Every row gives one point. Each copy is the shape, with its points in the same order, turned, moved and blurred by noise. Some copies are also mirrored. Which?
In the rows, 128 means zero.

Shape (7 x 2):
[[164 153]
 [ 86 145]
 [ 77  72]
 [133 121]
 [100 111]
 [ 96 116]
 [176  84]]
Copy 1 (7 x 2):
[[147  76]
 [ 99 140]
 [152 196]
 [148 120]
 [134 151]
 [125 153]
 [208 110]]
Copy 1 is: mirrored
Copy 2, 7 rows:
[[158 165]
 [ 86 144]
 [ 89  73]
 [136 131]
 [105 119]
 [ 99 120]
 [184 100]]
Copy 2 is: only turned
Copy 3 (7 x 2):
[[169 143]
 [ 93 131]
 [ 86  55]
 [142 109]
 [105 103]
 [106 100]
 [191  77]]
Copy 3 is: only turned

Shape, 8 rows:
[[101 147]
 [165  79]
 [162 154]
 [129  81]
 [ 87 154]
 [ 90  95]
 [135 114]
 [ 97  85]]
Copy 1:
[[143 173]
 [ 57 134]
 [129 108]
 [ 68 162]
 [158 178]
 [ 97 199]
 [103 153]
 [ 87 195]]
Copy 1 is: only turned
Copy 2, 8 rows:
[[ 95 138]
 [177  91]
 [154 164]
 [143  82]
 [ 83 144]
 [100  87]
 [140 114]
 [111  79]]
Copy 2 is: only turned
Copy 3:
[[122 175]
 [140  85]
 [182 149]
 [107 107]
 [115 188]
 [ 87 139]
 [134 129]
 [ 82 129]]
Copy 3 is: only turned
Copy 4 (8 x 2):
[[ 92 112]
 [170 164]
 [143  91]
 [132 173]
 [ 73 112]
 [ 90 167]
 [128 138]
 [101 176]]
Copy 4 is: mirrored

Shape (7 x 3):
[[121 103 173]
 [ 49 116 109]
 [148 139 118]
 [173 116 110]
 [ 99 164 105]
 [208 129 120]
 [142 109  81]]
Copy 1, 7 rows:
[[ 98  74 162]
 [138 158 197]
 [116 111 111]
 [ 86 118  92]
 [160 142 133]
 [ 80 100  59]
 [ 91 163 114]]
Copy 1 is: only turned
Copy 2, 7 rows:
[[151 144  86]
 [154  59 137]
 [ 92 142 117]
 [ 93 173 139]
 [ 87  91 115]
 [ 71 203 122]
 [100 142 167]]
Copy 2 is: mirrored
Copy 3 (7 x 3):
[[105 149 150]
 [100  74 193]
 [132 116 107]
 [159 121 111]
 [103  66 131]
 [168 136  67]
 [171  91 129]]
Copy 3 is: only turned
Copy 4:
[[ 91  74 126]
 [ 34 152 126]
 [135 126 129]
 [153 124 100]
 [100 158 161]
 [186 111 107]
 [124 158  89]]
Copy 4 is: only turned

Shape (7 x 4):
[[128  74  73 135]
 [126 175 124 136]
 [146 174 179 159]
 [123  75  88 103]
 [ 57 103 162 115]
 [115  86  83 105]
 [154 108 112 101]]
Copy 1:
[[104  88 127  85]
 [120 173 123 152]
 [174 190  89 157]
 [ 93  78 136 123]
 [168 113 201 135]
 [ 92  83 138 116]
 [118 101 107 146]]
Copy 1 is: mirrored
Copy 2:
[[203 151 137  76]
 [124 122 105 130]
 [116  95 140 181]
 [178 170 146  66]
 [150 212 141 163]
 [180 177 136  80]
 [143 145 156  94]]
Copy 2 is: mirrored
Copy 3, 7 rows:
[[189  83 131 123]
 [125 169 161 100]
 [ 87 190 159 143]
 [163  84 109 108]
 [143 161  55 110]
 [173  91 115  95]
 [120  94 134 113]]
Copy 3 is: only turned
Copy 4, 7 rows:
[[134 128  62 140]
 [180 154 148  81]
 [167 107 187  74]
 [106 153  83 151]
 [114 135 168 182]
 [117 153  85 146]
 [113 141 102 100]]
Copy 4 is: only turned

Shape (10 x 6):
[[134 162 102 147 123 126]
 [ 93  82  38 119 107 170]
 [121  89 157 169 157 150]
 [179 158 153 161 112 110]
 [ 86 151 100 126  70 133]
 [121 116 145 120 150 198]
 [182 101  86 178 168 101]
 [ 91  97 136 113 107 118]
 [ 76  88 182  92 168 159]
 [111 134  62 162 126 126]]
Copy 1 (10 x 6):
[[131 144 151 156 153 115]
 [ 94  93  98 153 161 217]
 [120  89  98 164  83  96]
 [127 172 116 169 137  59]
 [103 113 125  96 189 128]
 [172 105  90 128  94 140]
 [ 96 141 142 229 107 118]
 [ 82 114 103 103 119 124]
 [126  92  98  81  49 125]
 [104 107 156 166 164 149]]
Copy 1 is: mirrored
Copy 2:
[[135  82 132 165 124 137]
 [126  63 213  88 157  83]
 [135 154 140 118  83 109]
 [160 104  77 171 112 124]
 [ 78  58 139 152 151  97]
 [110 130 134  81 122 148]
 [222 113 156 156 105 113]
 [ 99 130 145 146 155  79]
 [ 82 199 143 101 139 119]
 [144  66 185 158 120 111]]
Copy 2 is: only turned
Copy 3, 10 rows:
[[151 143 151 128 140 110]
 [ 74 162  78 195 152 101]
 [ 75 105 151  94 126 110]
 [164 124 168  70 157 132]
 [137 162 146 180 138 161]
 [ 88 127 102 110  84 129]
 [130 109 133  96 195  49]
 [ 96  97 144 162 138 155]
 [ 65  57 130 143  70 138]
 [119 154 148 164 165  78]]
Copy 3 is: only turned
Copy 4, 10 rows:
[[128 129 125  91  89 121]
 [ 74 115 174 157 109  75]
 [ 95  89 113 141 123 193]
 [172 100 130  69  91 171]
 [148 175 153 143 103 109]
 [ 73 128 141 111 168 163]
 [101  45  96  89  70 130]
 [147 124 139 167 151 138]
 [ 99 130 108 171 218 170]
 [104 125 113 128  70  93]]
Copy 4 is: only turned
